Rows are points. A path goes straight from each point to the next, and from the last back to the first. The post is the endless flat space through its rows: a point in 2 columns, a line in 3, a plane in 4, and so on, so that a path can go around it. How many times does the path go around the post? Going back the other way cancels.

Post, 2 rows:
[[ -4.6  -7.8  16.8]
 [  7.2   8.1 -13.0]]
Path (8 x 3):
[[  8.5 -29.5  10.0]
 [-16.4 -11.8   9.3]
 [-23.9  -7.9  36.0]
 [-21.2 -24.0   9.0]
 [-12.6 -23.2   1.3]
 [ -8.8   0.3   6.6]
 [ 19.0  33.4 -12.6]
 [ 11.4   2.1  -1.1]]
Times around: 1

Post:
[[ 13.0  28.2  -5.4 -22.7  -8.6  35.0  -7.7 -16.7  19.5]
 [ -1.7 -23.1 -10.8  -4.5   7.5  -8.7   8.3   6.7   6.6]
 [  1.4  13.1  20.1   9.8  10.7  -2.7  29.3   9.4   4.3]
 [ 10.0  -5.7 -14.9 -19.7 -25.5   1.1   8.1   1.8   6.8]
 [ 12.3 -20.0 -27.1 -16.4 -17.1  -5.4  -6.6  19.9 -24.3]
 [ -9.0   8.4  12.0  35.7  21.9 -20.5  29.0 -15.8  -1.8]
 [ 19.8   5.5  11.4   2.8 -18.8  21.0 -28.2  21.6  31.3]
 [ 13.3   3.2  20.7   3.9  12.8 -22.6  18.7 -12.9   4.8]]
Path:
[[ 30.7  -1.9 -12.6 -31.2  13.0   5.9   0.9 -21.5  20.5]
 [ 23.2 -19.8  -5.5   6.9   8.7 -20.7  12.6  12.6   1.5]
 [ -4.8   4.7 -16.8  29.9  -2.5  -4.7   7.1  24.1  26.0]
 [ -5.3  19.7 -34.0   8.1   2.6  24.2  16.6  25.2 -28.5]
 [  6.6 -17.3  -7.6   4.8 -10.7  -6.6  15.8   0.0  25.0]
 [-13.7 -39.1  -6.7  24.4  11.9  17.0  -0.2   6.8  11.1]
 [  2.2   0.3  28.0  -1.9  19.2  21.7  19.7   5.5  -9.0]
 [ -2.0  10.5  -3.0  26.9   9.6  16.1   9.7 -19.5  23.0]
 [ 18.3   0.2 -13.4 -32.5 -15.2  -1.3  34.9  -3.5  11.4]
 [ 19.6 -24.4   0.0   1.2 -10.7  16.1  -8.1  35.6  23.6]
 [  8.5  -8.9   5.6 -11.0  14.9  22.6 -22.3 -12.8  20.7]
 [  2.9  -4.9   3.1 -14.6 -24.2  -1.9 -16.0  -2.2 -17.6]
 [ -6.0  20.1  -1.2 -19.3 -18.6  -2.5  25.0  -8.9  14.8]
 [ -4.5   4.4  -5.0 -18.1 -20.9   3.7  -6.0   1.7  21.8]
 [  4.8 -23.7  -8.1 -30.7  -5.9 -15.6  -3.0  28.9   4.1]
 [ 32.6  23.6  12.1  11.0  10.2 -36.1   7.3   7.2   1.8]
 [ 18.8  -4.7 -10.4  -8.4   0.6  15.6  -6.1  10.7  45.5]
 [ 30.9  26.7 -27.5   6.1 -21.8 -16.5  -1.2 -23.4 -10.7]
 [ -3.1   8.2 -22.0  -7.0  -9.5 -10.2  -1.4  11.0  18.2]
 [  5.8   9.8   5.3  15.5  -3.5 -14.5 -21.8  -5.4  22.6]
 [ 12.6   0.2 -19.9  18.8   0.3 -18.7  -8.7   6.9  22.6]
 [ 10.8   3.1   2.2  19.4  10.5  -2.4  16.4  15.4   5.9]
 [ 20.5 -13.3  28.2  28.6  16.2   4.6   2.1   4.3  16.9]
 [  1.0   4.8  21.2  -2.0  -3.6  25.4   0.2   9.5  -1.6]
 [ 11.3  -2.7  14.5  -6.9 -16.7 -25.1 -11.1  -4.2 -11.5]
 [ 17.3  26.7  -2.4 -25.7 -24.5 -12.6  -9.7  -2.5  19.1]
 [ 16.6  11.7   5.2  -2.9  -7.8 -12.3  12.4   6.1  19.3]]
Times around: 2
